Each wall is flat, endless, passes through zero and stands at right angles to its row. A trip goes straight from one point to another. List the walls that it crosses, first one first.

Walls:
(1): [-0.43 -0.37 -0.37]
(2): [-0.03 -0.05  0.17]
(3): [ 0.21 -0.09 -0.55]
(4): [ 0.27 -0.11  0.04]
(5): [0.14 0.27 0.10]
(6): [-0.09  0.25 -0.03]
(7): [ 0.25 -0.27  0.03]
(8): [ 0.23 -0.20  0.34]
Trips:
[0.25 0.08 0.13] to [-0.09 -0.57 -0.47] -> 3, 2, 5, 1, 8
[-0.03 -0.66  0.02] to [ 0.53  0.19 -0.37] -> 2, 1, 5, 8, 6
[-0.37 -0.10 -0.02] to [ 0.22  0.15 -0.09] -> 2, 3, 5, 1, 4, 7
[-0.67 -0.21 -0.15] to [ 0.00  0.26 -0.30] -> 2, 3, 5

Walls:
(1): [ 0.11 -0.27  0.17  0.25 -0.16  0.18 -0.46 -0.19]
(2): [-0.01 -0.29  0.31 -0.34  0.42  0.64  0.53  0.03]
(3): [ 0.27 -0.06  0.17 -0.11  0.33  0.27  0.13  0.13]
(4): [-0.03 -0.24 -0.11 -0.29 -0.32 -0.08  0.34  0.38]
(5): [-0.09  0.24 -0.19  0.22  0.31 -0.51  0.59  0.09]
(6): [ 0.39  0.22  0.08  0.00  0.45 -0.23 -0.19  0.12]
(7): [ 0.48  0.10  0.15  0.02  0.09 -0.14  0.02 -0.17]
(8): [-0.15  0.07 -0.07  0.53 -0.07  0.33  0.48  0.16]
Trips:
[-0.40  0.49  0.08 -0.12 -0.41 -0.05 -0.25 -0.29] to [ 0.23 -0.24  0.01  0.26  0.12 -0.08 -0.18 -0.28] -> 7, 6, 3
[-0.60 -0.09  0.18  0.11 -0.04 -0.08  0.12  0.53] to [-0.44 -0.48  0.02 -0.36 -0.25 -0.23 -0.45 -0.04] -> 2, 5, 8, 1
[-0.01 -0.13 -0.22 -0.03  0.20 -0.43 -0.13 -0.11] to [ 0.68  0.24  0.28  0.16 -0.14  0.22 -0.12  0.13] -> 1, 3, 5, 8
[-0.51 -0.17  0.31  0.26 -0.22  0.05  0.58  0.13] to [-0.27  0.04 -0.52  0.41 -0.20  0.09  0.23  0.09] -> 2

Walls:
(1): [-0.03 -0.36  0.74  0.38 -0.25 -0.11  0.20  0.15 -0.09  0.17 -0.21 -0.01
  0.22  0.02]
(2): [ 0.09  0.12  0.09  0.47  0.22  0.11  0.12 -0.07 -0.07 -0.31  0.13  0.01
  0.01  0.19]
(3): [ 0.37  0.10 -0.05 -0.45 -0.35  0.24 -0.28 -0.14  0.04  0.20 -0.19 -0.08
  0.23  0.00]
(4): [ 0.37  0.15 -0.29 -0.35  0.21 -0.37  0.06 -0.15  0.19  0.14  0.30  0.14
  0.00  0.21]
(5): [ 0.07 -0.16 -0.17 -0.11  0.09  0.07 -0.01 -0.06  0.35  0.25 -0.12 -0.04
 -0.06  0.09]
(6): [ 0.08  0.35  0.15  0.02  0.18 -0.01 -0.26 -0.12  0.46 -0.16 -0.12 -0.22
 -0.04 -0.55]
(7): [-0.09 -0.32 -0.37  0.53 -0.10  0.16 -0.54 -0.46  0.51 -0.33 -0.02  0.99
  0.36 -0.01]
Trips:
[ 0.00  0.22 -0.01  0.00 -0.26  0.08 -0.04 -0.13 -0.09  0.26 -0.15 -0.23
  0.03  0.25] to [ 0.23  0.55  0.54 -0.03  0.11  0.36 -0.20 -0.24  0.03  0.16  0.05 -0.62
  0.08 -0.44] -> 6, 5, 2
[ 0.10 -0.15  0.29  0.06 -0.27 -0.33 -0.02  0.21 -0.03  0.12  0.38  0.30
 -0.33  0.07] to [-0.25 -0.13  0.29  0.11 -0.51  0.02  0.45  0.40 -0.16  0.28 -0.37  0.00
 -0.13 -0.05] -> 4
[ 0.66  0.07  0.27  0.69 -0.24 -0.05 -0.05  0.37  0.25  0.11  0.23 -0.38
  0.13  0.08] to [ 0.37 -0.13 -0.02  0.15 -0.21 -0.02 -0.11  0.28 -0.34  0.34  0.33 -0.03
  0.17  0.29] -> 6, 4
[-0.09  0.04 -0.19 -0.55  0.27  0.37  0.39 -0.25 -0.15  0.05 -0.24 -0.35
  0.36  0.50] to [-0.17  0.37  0.19  0.45  0.24 -0.27  0.25  0.17 -0.03 -0.09 -0.21 -0.04
 -0.29 -0.03] -> 2, 3, 4, 5, 1, 6
[ 0.24 -0.28  0.37 -0.22 -0.22 -0.46 -0.23  0.17  0.20  0.30 -0.35 -0.13
 -0.02  0.45] to [ 0.34 -0.63  0.04 -0.20 -0.15 -0.35  0.09  0.06  0.11 -0.37 -0.33 -0.19
  0.09  0.41] -> none
[ 0.10 -0.11  0.11  0.74  0.49 -0.05 -0.09 -0.01 -0.16 -0.14 -0.05  0.42
  0.01 -0.61] to [-0.11 -0.48  0.53 -0.27 -0.42 -0.12  1.09  0.13  0.44 -0.43 -0.07  0.37
  0.26  0.03] -> 6, 2
[-0.10  0.59 -0.22  0.22 -0.24  0.21  0.28 -0.01  0.10 -0.26 -0.69 -0.02
  0.25 -0.15] to [ 0.29  0.03  0.11  0.14 -0.12  0.29  0.19  0.35  0.07  0.23  0.22 -0.31
 -0.24  0.01] -> 7, 1, 5, 6

Walls:
(1): [-0.01  0.09  0.14 -0.35  0.20  0.67 -0.21 -0.05 -0.34 -0.15  0.03 -0.21
 -0.50  0.04 -0.28  0.34  0.04 -0.52 -0.10 -0.17  0.00 -0.33 -0.16  0.06]
(2): [ 0.32 -0.03 -0.25 -0.37 -0.22  0.29 -0.27  0.04  0.13 -0.07 -0.28 -0.17
  0.00  0.08  0.12 -0.18 -0.08 -0.07 -0.16 -0.20  0.13  0.09  0.02 -0.22]
(3): [ 0.11 -0.63  0.10 -0.14 -0.12 -0.17  0.27  0.52  0.04 -0.29  0.26 -0.84
 -0.18 -0.07 -0.11 -0.48  0.19  0.01  0.21  0.21  0.35 -0.69  0.06 -0.19]
(4): [-0.12  0.10  0.08 -0.08  0.32 -0.15  0.33  0.28  0.09  0.53  0.27  0.11
 -0.16 -0.10  0.11 -0.20 -0.35  0.16 -0.43 -0.43  0.08 -0.15 -0.62 -0.13]
(5): [ 0.05  0.31  0.33  0.19 -0.17  0.09  0.29 -0.02  0.26 -0.02  0.17 -0.09
  0.09 -0.33  0.28 -0.40  0.09  0.52 -0.13 -0.67 -0.14  0.20  0.04 -0.51]
(6): [ 0.30  0.11 -0.20  0.07 -0.59 -0.22  0.57 -0.14 -0.01  0.38  0.11  0.07
  0.25 -0.26  0.38 -0.13 -0.13  0.23  0.16 -0.13 -0.07  0.30  0.17 -0.41]
(7): [-0.21  0.12  0.31  0.00 -0.37 -0.05  0.22  0.13  0.12  0.43  0.01  0.01
  0.13 -0.01 -0.15  0.31  0.17 -0.07  0.21 -0.09 -0.35 -0.08 -0.20 -0.10]
(8): [-0.34  0.05 -0.33 -0.14 -0.26  0.16  0.47  0.43  0.04 -0.05  0.07 -0.33
  0.12  0.20 -0.24  0.57 -0.10 -0.52 -0.12  0.02  0.03  0.16  0.28  0.22]
(9): [-0.22 -0.01  0.14  0.33 -0.01  0.33  0.10 -0.41  0.03  0.04 -0.01 -0.12
 -0.21 -0.26 -0.06  0.24 -0.04 -0.08  0.30 -0.02 -0.08  0.15 -0.58 -0.30]
(10): [ 0.27  0.14 -0.41 -0.23  0.05  0.06 -0.22 -0.19  0.01 -0.09 -0.25 -0.03
 -0.13  0.63  0.19  0.42  0.13  0.13 -0.45  0.40  0.44 -0.16  0.34  0.11]
Trips:
[ 0.05  0.14 -0.15  0.19  0.18  0.09 -0.13 -0.05 -0.02 -0.52  0.34  0.14
  0.45 -0.15 -0.31  0.42  0.58 -0.54  0.09  0.34  0.03  0.15 -0.03  0.31] to [ 0.01 -0.23 -1.07  0.49  0.08 -0.33  0.18  0.48  0.07 -0.24 -0.04  0.31
 -0.19  0.31 -0.41 -0.44  0.37 -0.36 -0.03  0.34 -0.13 -0.05  0.38  0.17] -> 9, 3, 1
[-0.58  0.34  0.36  0.42  0.01  0.53  0.08 -0.94  0.28  0.13  0.10  0.44
 -0.59  0.14  0.05 -0.64 -0.37 -0.06  0.07  0.20  0.04  0.13 -0.36  0.09] to [-0.21  0.36  0.49  0.01 -0.19  0.10 -0.23 -0.33  0.06 -0.19 -0.01 -0.06
 -0.07 -0.17 -0.24 -0.08  0.43 -0.14  0.12  0.09 -0.25  0.22 -0.14 -0.18] -> 7, 4
[ 0.28 -0.18  0.15 -0.08  0.01 -0.08 -0.06 -0.01  0.08 -0.42 -0.62  0.38
 -0.36  0.57  0.26  0.28 -0.05  0.18  0.15  0.10  0.39 -0.04 -0.16 -0.36] to [ 0.09  0.03 -0.04 -0.14 -0.20 -0.38 -0.07  0.25  0.33  0.18  0.01  0.05
  0.06 -0.03 -0.44  0.39  0.15 -0.03 -0.11  0.30 -0.14  0.41  0.18  0.12] -> 9, 1, 8, 7, 2, 6
[ 0.60  0.13 -0.15  0.11  0.17 -0.35  0.08 -0.34  0.17 -0.22  0.49  0.11
 -0.19  0.01 -0.31  0.66  0.14 -0.38  0.30 -0.34 -0.04  0.13  0.05 -0.14] to [ 0.08 -0.01 -0.29  0.21 -0.32 -0.58 -0.16 -0.42  0.02  0.51 -0.42  0.31
  0.23  0.23 -0.01 -0.04  0.41  0.22 -0.34  0.14  0.04 -0.79 -0.39 -0.05] -> 8, 1, 4, 9

Walls:
(1): [ 0.37  0.14  0.29  0.26 -0.41  0.16 -0.36  0.02 -0.27 -0.06  0.15  0.12
  0.35 -0.09 -0.47  0.49  0.05 -0.27 -0.33 -0.10 -0.29  0.04 -0.23 -0.02
  0.02 -0.42  0.48  0.12  0.08  0.26  0.27  0.12 -0.22  0.03 -0.42 -0.17
  0.03  0.33 -0.63 -0.39  0.19  0.33  0.10 -0.06  0.18  0.46 -0.33 -0.02]
(2): [-0.30 -0.07  0.27 -0.08  0.00 -0.33  0.08 -0.14  0.05  0.32 -0.09 -0.52
  0.37  0.24  0.23  0.47  0.08  0.43 -0.36  0.09 -0.26  0.08  0.02 -0.31
  0.22  0.19  0.02 -0.05 -0.42 -0.09  0.37  0.11 -0.21 -0.17  0.08  0.17
  0.03 -0.41  0.14 -0.10 -0.16 -0.08 -0.24 -0.02  0.01 -0.06  0.05 -0.17]
(3): [ 0.29  0.56  0.14 -0.30 -0.07 -0.09  0.04 -0.08  0.20  0.31 -0.26  0.23
  0.15  0.62 -0.30  0.01 -0.42  0.00  0.24  0.25 -0.02  0.28 -0.13  0.36
  0.07 -0.91 -0.15 -0.47  0.17 -0.09 -0.27 -0.08 -0.26  0.22  0.19  0.25
  0.16 -0.03  0.23  0.01 -0.12 -0.26 -0.30 -0.29 -0.25  0.02 -0.03  0.07]
(4): [-0.06 -0.05 -0.58  0.03  0.16  0.37  0.39 -0.32 -0.10 -0.19  0.15 -0.70
 -0.53  0.30 -0.10 -0.19 -0.11  0.28  0.24  0.10 -0.37  0.04  0.04 -0.03
  0.36 -0.02  0.04 -0.05 -0.13 -0.08 -0.52 -0.41  0.06  0.59  0.12  0.53
  0.16  0.34 -0.19 -0.46  0.13 -0.50  0.15 -0.16 -0.12 -0.46  0.47 -0.04]
(5): [ 0.18  0.19  0.04 -0.75  0.22  0.37  0.37  0.05 -0.12 -0.67 -0.08  0.52
  0.18  0.22 -0.24  0.31  0.19 -0.24 -0.03 -0.14 -0.24 -0.03  0.03  0.64
  0.32  0.07  0.23 -0.11  0.27  0.11  0.27  0.24 -0.18 -0.07 -0.09 -0.04
 -0.67  0.10 -0.42  0.15  0.05  0.34  0.05 -0.41 -0.14 -0.49  0.34  0.48]
(6): [-0.46  0.07  0.02 -0.11 -0.33  0.11  0.18 -0.04  0.55  0.27 -0.04  0.22
  0.28 -0.47  0.05  0.40 -0.06 -0.07  0.18 -0.12  0.47 -0.21 -0.10  0.29
 -0.64 -0.08 -0.07  0.05  0.15  0.34  0.31  0.01  0.17  0.09  0.24  0.28
  0.50  0.24 -0.13 -0.16 -0.15 -0.01  0.32  0.14  0.19 -0.38 -0.14 -0.19]
Trips:
[ 0.51  0.11  0.22 -0.15 -0.08  0.02 -0.04 -0.30 -0.01  0.12  0.08 -0.12
  0.03 -0.08 -0.27  0.00 -0.30  0.17 -0.12 -0.06 -0.25  0.23  0.22  0.30
 -0.12 -0.62 -0.07 -0.04  0.14  0.08 -0.02  0.28 -0.08 -0.61  0.01 -0.14
  0.17 -0.29  0.14 -0.19  0.25  0.01  0.14 -0.18 -0.10 -0.47 -0.03  0.14] to [-0.02  0.24  0.12 -0.19 -0.55  0.15  0.06  0.52 -0.07 -0.43  0.22 -0.20
 -0.16  0.36 -0.09  0.41  0.30 -0.24 -0.24  0.36  0.06 -0.36  0.37  0.26
  0.27  0.32  0.20  0.14 -0.38 -0.27 -0.12 -0.20 -0.25  0.43 -0.76  0.10
  0.00 -0.25  0.34 -0.04 -0.22  0.25 -0.27  0.12  0.25 -0.28  0.12 -0.63] -> 4, 3
[-0.02 -0.31 -0.24 -0.17 -0.30 -0.39 -0.14  0.38  0.19 -0.32 -0.05 -0.46
 -0.26 -0.35 -0.07 -0.47  0.10 -0.06  0.14 -0.09 -0.64  0.27  0.09 -0.29
 -0.39  0.27 -0.22 -0.21  0.40 -0.04 -0.10  0.11 -0.45 -0.42  0.14 -0.01
  0.24  0.02 -0.32 -0.65 -0.02 -0.01 -0.01 -0.12  0.34 -0.42 -0.12 -0.34] to [-0.27  0.17 -0.11 -0.03  0.21  0.22 -0.16  0.31 -0.08 -0.37  0.27  0.23
 -0.37 -0.26 -0.20 -0.46 -0.18 -0.14  0.09  0.21 -0.44 -0.01  0.47  0.00
 -0.37  0.02 -0.29  0.02  0.19 -0.13  0.05 -0.09  0.24  0.11 -0.19 -0.66
  0.27 -0.45  0.24  0.55  0.10  0.02 -0.02  0.13 -0.21  0.34 -0.03 -0.10] -> 2, 6, 4
[-0.03 -0.06  0.21 -0.28  0.36  0.03  0.24 -0.31  0.32 -0.03 -0.08 -0.08
  0.17  0.62 -0.03 -0.06  0.22 -0.52  0.41  0.26 -0.08  0.26 -0.33 -0.02
  0.16  0.38 -0.05  0.33  0.71 -0.35  0.25  0.11 -0.46  0.28  0.06  0.51
  0.20  0.07  0.20 -0.54  0.02 -0.33 -0.14 -0.08  0.11  0.22  0.27 -0.13] to [ 0.49  0.43  0.12 -0.12  0.00  0.13  0.56 -0.10 -0.02 -0.03  0.07 -0.59
 -0.33  0.32 -0.33  0.36 -0.10  0.01  0.16  0.25 -0.29 -0.49  0.11  0.02
  0.04  0.22 -0.18 -0.18  0.23 -0.02  0.06  0.29 -0.40  0.27 -0.27  0.11
 -0.11 -0.23  0.25 -0.21 -0.13  0.16  0.24  0.45  0.10  0.20  0.19 -0.28] -> 1
[ 0.46 -0.03 -0.08  0.38 -0.44  0.42 -0.13  0.29 -0.17  0.64 -0.13  0.22
 -0.13  0.35 -0.11 -0.25  0.17 -0.41  0.04  0.35  0.29 -0.10 -0.12 -0.32
 -0.56  0.35  0.18 -0.26  0.25 -0.19  0.11 -0.05 -0.20  0.34  0.19 -0.21
 -0.28  0.10 -0.02  0.36 -0.12  0.25 -0.28  0.34  0.03 -0.54  0.29  0.68] to [-0.37 -0.40 -0.05  0.51 -0.05  0.36  0.49 -0.17  0.24 -0.29 -0.02  0.15
  0.24 -0.31  0.26 -0.06 -0.30 -0.14  0.12 -0.26 -0.18 -0.39 -0.28 -0.22
  0.36  0.09 -0.08 -0.15 -0.05 -0.06  0.15  0.08 -0.55 -0.20 -0.37  0.00
 -0.34  0.14  0.06  0.28 -0.15 -0.32 -0.05  0.15 -0.31 -0.28  0.14  0.29] -> 3, 4, 2
[-0.13  0.35 -0.53 -0.19  0.35 -0.17  0.11 -0.45 -0.18  0.10  0.16  0.27
  0.34  0.01  0.17 -0.19  0.09  0.20 -0.26  0.56  0.00  0.24 -0.16 -0.18
 -0.29  0.12 -0.09  0.21 -0.16  0.05 -0.05  0.03 -0.14  0.27 -0.20 -0.06
 -0.29  0.37 -0.01 -0.14 -0.42  0.12 -0.42 -0.20  0.10  0.51 -0.53 -0.09] to [-0.19  0.06 -0.28 -0.32 -0.20 -0.70 -0.28  0.14  0.07 -0.22  0.32 -0.08
 -0.04 -0.08  0.34 -0.13  0.04  0.27  0.49 -0.11 -0.20 -0.25  0.02 -0.14
 -0.01  0.39  0.49  0.21 -0.24 -0.09 -0.10  0.08  0.26  0.18 -0.06 -0.18
 -0.05  0.22 -0.06  0.23 -0.65  0.21  0.16  0.13  0.02 -0.02 -0.40 -0.39] -> 3, 1, 6
